Each row is a point. The points of each table are mixes of a few directions, plus a little noise. Count the directions of each table, and those that both share. Where both have some left over, give the other angles between the two spaces (their principal angles), to ten degrees, smallest first.

First (4 x 3):
[[-0.19 -5.56  0.16]
 [ 0.17  3.75 -0.08]
 [ 0.06 -0.41 -0.05]
 [ 0.15  2.35 -0.12]]
Second (5 x 3):
[[ 2.65  3.41 -2.58]
 [-0.48 -1.35  0.50]
 [-0.51 -3.28  0.39]
 [-1.03 -2.59  1.08]
 [-0.51  3.83  0.56]]
Directions: first 1, second 2, shared 1

First, 9 rows:
[[ 0.38 -1.63  3.25 -2.17  2.16  4.62  4.78 -4.27]
 [-0.24  0.61 -1.06  0.80 -0.75 -1.77 -1.84  1.62]
 [-0.32  1.32 -2.49  1.73 -1.85 -3.88 -3.78  3.32]
 [ 0.21 -0.83  1.45 -0.91  1.12  2.12  2.18 -1.85]
 [-0.21  1.03 -1.91  1.27 -1.37 -2.89 -2.90  2.56]
 [ 0.29 -0.67  1.26 -0.98  1.02  2.06  2.05 -1.83]
 [-0.03 -0.02 -0.26  0.20 -0.18 -0.45 -0.42  0.53]
 [-0.37  1.16 -2.39  1.58 -1.72 -3.54 -3.52  3.10]
 [ 0.29 -1.03  2.23 -1.48  1.51  3.43  3.24 -2.72]]
Second (8 x 8):
[[ 1.28 -2.27  0.13  0.35 -0.96  1.85  0.85 -0.01]
 [-4.26  0.35 -2.92 -7.81  1.98  4.35 -3.18 -1.31]
 [ 0.99 -0.29  2.16 -0.02 -0.13 -0.67  2.77 -0.71]
 [ 1.09 -0.93  1.29  0.72 -0.09  0.49  1.96 -0.70]
 [-1.00  2.34 -0.41 -0.13  0.11 -3.07 -1.11  0.87]
 [ 0.34  0.59 -3.24  5.47 -0.73 -1.00 -4.55  2.60]
 [ 0.93 -0.49  1.16 -0.59 -1.32 -1.62  1.45  0.58]
 [ 0.58  0.66  1.74  1.77  1.03 -0.35  1.88 -1.20]]
Directions: first 1, second 4, shared 1

First (9 x 11):
[[-1.22  0.09 -3.88  3.67  3.40  2.66 -1.24 -0.66  1.25 -0.49 -0.01]
 [-0.08 -0.16 -0.03  0.07  0.23  0.03 -0.08  0.02  0.04  0.02  0.09]
 [-0.12 -1.71  1.31  0.45  1.54  0.94  0.30  1.03 -1.61 -0.17  0.19]
 [-0.11  2.83 -3.41  0.93 -1.32 -0.70 -0.91 -1.87  3.26 -0.05 -0.31]
 [-0.60 -2.87  1.09  1.25  3.43  2.24  0.09  1.73 -2.52 -0.36  0.23]
 [ 2.26  3.40  3.27 -5.95 -8.55 -6.18  1.50 -1.27  1.63  1.05 -0.47]
 [ 0.84 -0.98  3.58 -2.37 -1.73 -1.36  1.14  1.03 -1.86  0.24  0.08]
 [-1.33 -0.29 -3.71  3.77  3.75  2.84 -1.33 -0.45  0.91 -0.51 -0.03]
 [ 0.51 -0.63  2.17 -1.18 -0.84 -0.90  0.68  0.62 -1.08  0.18  0.00]]
Second:
[[ 0.40 -2.62  2.54  0.90  1.15  1.55  0.51  1.50  1.97  0.51 -2.18]
 [-1.02 -0.04  2.24 -2.69  2.00  0.01 -0.20 -2.67 -1.04  0.02  0.21]
 [-2.49  0.73 -4.89  2.53  2.31 -1.49  1.26  3.37  1.82  1.78 -3.28]
 [ 0.86  1.89  3.13 -0.90 -1.03  1.24 -1.52 -3.59  0.27  0.12  1.42]
 [ 3.00 -0.24  3.22 -0.54 -1.14  1.02  0.29 -1.65 -0.09 -0.48  2.27]
 [-1.91  0.84 -2.67 -1.73 -3.02 -0.26 -3.48  3.10 -1.93 -1.99  0.34]
 [-1.79 -1.67 -1.27 -0.24 -2.92 -0.41 -1.42 -1.62 -3.11 -2.21  0.72]
 [-2.82  2.46 -7.38  1.38  0.75 -2.68  0.32  3.71 -0.10  0.83 -1.46]
 [ 3.26 -0.41  2.09  3.44  1.26  0.86  3.05 -0.96  3.23  2.02 -0.34]
 [ 2.51 -0.91  2.95 -2.11  0.65  0.21  1.16 -1.19 -1.02 -0.59  2.30]]
Directions: first 2, second 6, shared 0; angles 30, 60

First, 11 rows:
[[ 0.95 -0.63 -3.52  4.17  2.13 -1.89 -0.48 -1.60  0.45  6.05  2.35  2.89
  -3.05  0.76]
 [-0.27  0.23  1.14 -1.38 -0.68  0.64  0.16  0.52 -0.17 -2.02 -0.81 -0.95
   1.00 -0.24]
 [-0.65  0.37  2.33 -2.82 -1.45  1.24  0.34  1.07 -0.23 -4.07 -1.57 -2.01
   2.07 -0.51]
 [-0.81  0.47  2.75 -3.28 -1.74  1.45  0.38  1.28 -0.34 -4.78 -1.87 -2.31
   2.42 -0.61]
 [-0.59  0.30  2.04 -2.40 -1.24  1.08  0.27  0.95 -0.21 -3.50 -1.33 -1.66
   1.75 -0.46]
 [ 1.52 -0.99 -5.46  6.51  3.38 -2.87 -0.63 -2.56  0.69  9.49  3.69  4.59
  -4.70  1.21]
 [ 0.71 -0.46 -2.63  3.06  1.58 -1.34 -0.34 -1.20  0.27  4.47  1.74  2.20
  -2.23  0.54]
 [ 0.28 -0.20 -0.91  1.13  0.61 -0.48 -0.15 -0.46  0.11  1.67  0.62  0.82
  -0.80  0.27]
 [-0.33  0.23  1.17 -1.40 -0.73  0.64  0.15  0.56 -0.18 -2.01 -0.79 -1.01
   1.03 -0.24]
 [-0.31  0.19  1.21 -1.50 -0.80  0.72  0.12  0.58 -0.13 -2.14 -0.80 -1.01
   1.04 -0.27]
 [-0.52  0.36  1.79 -2.09 -1.09  0.94  0.21  0.78 -0.23 -3.12 -1.19 -1.50
   1.51 -0.37]]
Second, 9 rows:
[[ 1.05 -0.13 -7.85 -1.24 -1.54 -1.70 -0.85  0.35  3.69 -0.21  0.84 -2.59
   1.78 -2.21]
 [-0.90 -1.37  1.95  1.52  1.34  2.91 -3.63  1.36 -0.31 -0.47  0.16 -1.99
  -2.92  1.87]
 [-3.91  0.53  0.85  1.48  1.42  1.35  1.47  0.38 -0.58  0.32  0.70  2.05
  -2.98  1.59]
 [-1.02  1.49 -6.36  3.16 -0.80 -0.66 -0.99  1.02  0.58 -1.39  0.23  0.27
  -4.44  0.59]
 [ 3.85  0.30  6.37 -1.79 -0.93 -2.33  2.63 -2.13 -3.28  0.53 -1.96  2.45
   4.46 -0.97]
 [ 1.08 -1.25  3.19 -1.84  0.37  0.84 -0.67 -0.28  0.17  0.65  0.02 -1.26
   2.53 -0.29]
 [-0.51  1.97 -2.08  1.02  1.90 -0.32  0.53  2.61  0.14  0.90 -0.99  0.97
  -2.49 -1.57]
 [ 0.19 -1.16  2.28 -0.21 -0.01  1.15 -1.28 -0.38 -0.28 -0.26  0.25 -0.88
   0.35  1.00]
 [ 0.14 -0.55  1.84 -2.05 -1.64 -1.24  2.84 -2.91 -0.14 -0.04  0.89  1.21
   4.21  0.04]]
Directions: first 1, second 5, shared 0; angles 60
